Each row of a before or after table is a point. The points were changed in one or more steps. Then noise was added and the rows were shuffled. The steps act on columns, c1 being the first. Name the steps. A step turns or swaps two columns, mirrors them in a line or flattens them onto one, adds a multiple of one to another, or multiplies or shifts one. Angles are multiples of 10 degrees, from the lower column toward the higher: turns from -170 to 170, lines from 10 to 170 but not 90. Use the fewest steps. Two steps may share a column if one is a turn and the other turns, adds or multiplies; they go together, in the order done. Otherwise the lowest column goes first.

Before:
[[ -5 -32]
 [-21  25]
 [-37  41]
 [-13  43]
 [-44 -39]
 [ 33 -22]
 [ 25  34]
 [ 35  24]
 [ 21   1]
 [  3  27]
 [ 50 -17]]
After, 11 rows:
[[-46 -16]
 [-14  46]
 [ 47 -38]
 [  4  28]
 [ 32   1]
 [ 23  21]
 [ 34 -39]
 [-24  33]
 [  0 -37]
 [-37  59]
 [ 21  -2]]
Steps: add -0.5 times c1 to c2

Before, 11 rows:
[[-30 -16  20 -16 -15  27]
 [ 50   5  -8  15 -25  22]
 [-19   6  13 -28 -28  30]
 [ 31   2 -24  32 -36   8]
 [ 25 -16 -20   4 -43   5]
 [ 28   4 -23  33 -30   8]
 [  0   9 -60  -2   7  -7]
 [  9  17 -26   8 -25   4]
 [-18 -14  21 -40  -4  22]
 [ -4  10 -28   4  12 -25]
 [ 33   8   0   2 -41  -3]]
After (11 x 6):
[[-42  -1  -1 -19  18  22]
 [  2   9   9  -5 -61  -3]
 [ 19 -23 -44  -4 -25   7]
 [ 44 -13 -23 -16  -9  17]
 [ 29  -4 -37 -22   2  -6]
 [ 45  -8 -25   9 -27   5]
 [-27  15 -31 -12  13  27]
 [  2  10  16   0 -29 -25]
 [ 15  13 -29  -4 -22   5]
 [-32  -5 -13  12  25  25]
 [ 41  -7 -36   5 -24   7]]
Steps: turn c1 and c2 by -20 degrees; turn c1 and c4 by -40 degrees; swap c3 and c5

Before, 11 rows:
[[  0 -45  41  47  14  -3   3  25  28  -4 -12 -20]
 [ 12 -40 -25 -10 -46 -27  -6  14 -10  38  15  17]
 [  5   1  -6 -22  -3   3  60   9 -15  22  21  39]
 [-36 -15 -20 -14   4  50  48 -13 -18  28  12 -42]
 [ 22 -13 -27  -3  20 -12  31  10 -50  43  23  32]
 [-28 -37  29  28 -37 -51 -13  -3 -13  18  12 -14]
 [-26 -10 -23  -5 -15  15  18 -50  -4  54  -5  -2]
 [-43 -29  -1  23  -9 -32 -36  13  14   1  12   1]
 [ -1 -23  -8  48 -54 -24 -12  23 -25  29  23  44]
 [-10 -15  40  35 -16 -29 -34  44  -1 -10 -35 -13]
 [ 28  24 -16  -7   6   7  40  10 -10  45  40   1]]
After, 11 rows:
[[-28  45  -2  36 -17  -4  40 -15 -17 -41  33  18]
 [-19  22  28  48 -51 -12  32 -24  14  11 -18 -47]
 [  1  12  37  -3  22 -26  -4 -14  54  35 -16 -34]
 [-56  -6  26  29 -38   0  25 -38   5 -26 -14  16]
 [  3  12  18 -20  -4  -5 -59   2  42  13 -13 -44]
 [ 21   9  40  -7   2 -21 -39  24  25  23 -39 -10]
 [ -2  26   6  50  16  -3 -23 -49 -24 -44   7  22]
 [-19  11  33  -9 -47 -26  15 -40   5  28 -10 -16]
 [ 25 -12  24 -14   5  56 -46 -16  40  24 -18  40]
 [  0 -50  49  -7 -16  29 -15 -13  11  30   1   1]
 [-49  16   2  24 -12  21  27 -30 -31   5 -13  -5]]
Steps: turn c1 and c6 by -60 degrees; swap c2 and c8; turn c3 and c10 by -80 degrees; turn c7 and c9 by 150 degrees; multiply c7 by 1.3; turn c11 and c12 by -170 degrees

Before:
[[  3 -10  -2  11  14  17   5   6  11  -9  -6 -17  14  13  -9  -5 -13  -3
   -8  21]
 [-11  11   3   0   9  -4   1   9   0   4 -11  10  -1   7  -2 -17   7  14
    9  -6]
 [ -2   0 -17  33   7  11 -11 -13   8  -4  -1   5  14 -11  20  -3  -7   8
    4  -1]
 [  8  11   1   2  -8 -11  27   5  17 -20   8  27   4   4  -6   4  21   2
   -5  10]
 [ -1   1  -7  -3   6   5   4  -7   1  10  -2   7  22  19  -3  -7  -2   6
   -8   8]
 [  8  -8   5   2  15   8  -6   6   7  -4  10 -10  -8  -4 -12 -10  -5   8
    4  10]
 [  4  16  -2   1   2   1  -9  -3   2 -20   2  -6  13   7   4  17  15   5
   -3  13]
 [  5   7   6  -1  18 -14   4 -19  14 -18  -3  -8   4  -2  -6  -2   6   1
   -7   8]
 [-18 -12   2  -4   6  -3  -8   0   2 -12   1 -17  -5  19  19  25  17 -12
    0   5]
 [-20   3  -1  -1   1 -15  -6  -7   4   6  -5   1   8  15 -26  18  11   3
   -1  -7]
 [ 11 -16  11  -6   8   0  12   8 -12  -4  -6  14  11   5  15  -1   5   1
    7  -9]
 [ -2 -10   7  11  -3   8 -25   6  -2   9  -9  -5   2  -7   7   3  -1  -7
   13  10]]
After (12 x 20):
[[ -2   1  -9  -5   2  -3   5  -6  -5  29   9 -16  18  19  -3  -8  -3 -11
   -7   8]
 [  8  16  11  -6  -8 -10  10  10   4 -13  17  -2  20   6  14  -1   5  -5
    8  -8]
 [-19  -1  -2  -2   2  11  -6  -6  14  17  -6  -9   4  15 -25  18  11  -2
   -1  -7]
 [-11  -5   3   0   7   2  -2   9   3  12   2   5   8   6  -2 -17   8 -16
    7  -5]
 [  1  16  -2  13  -2   6   4   5 -20 -27 -30 -20 -10  12 -10  -4 -14  -4
   -8  20]
 [  4  -9  -2   1  10   1  -8  -4   0 -60  -8 -14   1  10   3  15  15  -7
   -1  14]
 [  9 -13   1   0   2  22  27   5   5 -61  48  11  24   4  -7   5  22   3
   -5   8]
 [-18  16   2  -5  -3   2  -8  -2   2 -36 -24  -4 -16  18  18  25  16   7
   -2   4]
 [  5   4   8   0  15  17   1 -20   9 -55 -14  -5  -5  -3  -6  -3   7  -8
   -5   7]
 [  8  11   5  -1   1   3  -6   6 -12 -13  -7   2 -13  -4 -12 -11  -6 -12
    3  11]
 [ -3   9   6  13  -9  -5 -26   5  -8  25 -17  -5  -2  -7   8   5   1   7
   13  10]
 [ -3   4 -17  31   3   5 -11 -14 -13 -11   7 -10  11 -11  19  -3  -8 -10
    6   0]]
Steps: turn c5 and c18 by -150 degrees; turn c2 and c5 by 130 degrees; turn c6 and c9 by -110 degrees; multiply c10 by 3; add 1.5 times c12 to c11; turn c12 and c13 by 60 degrees
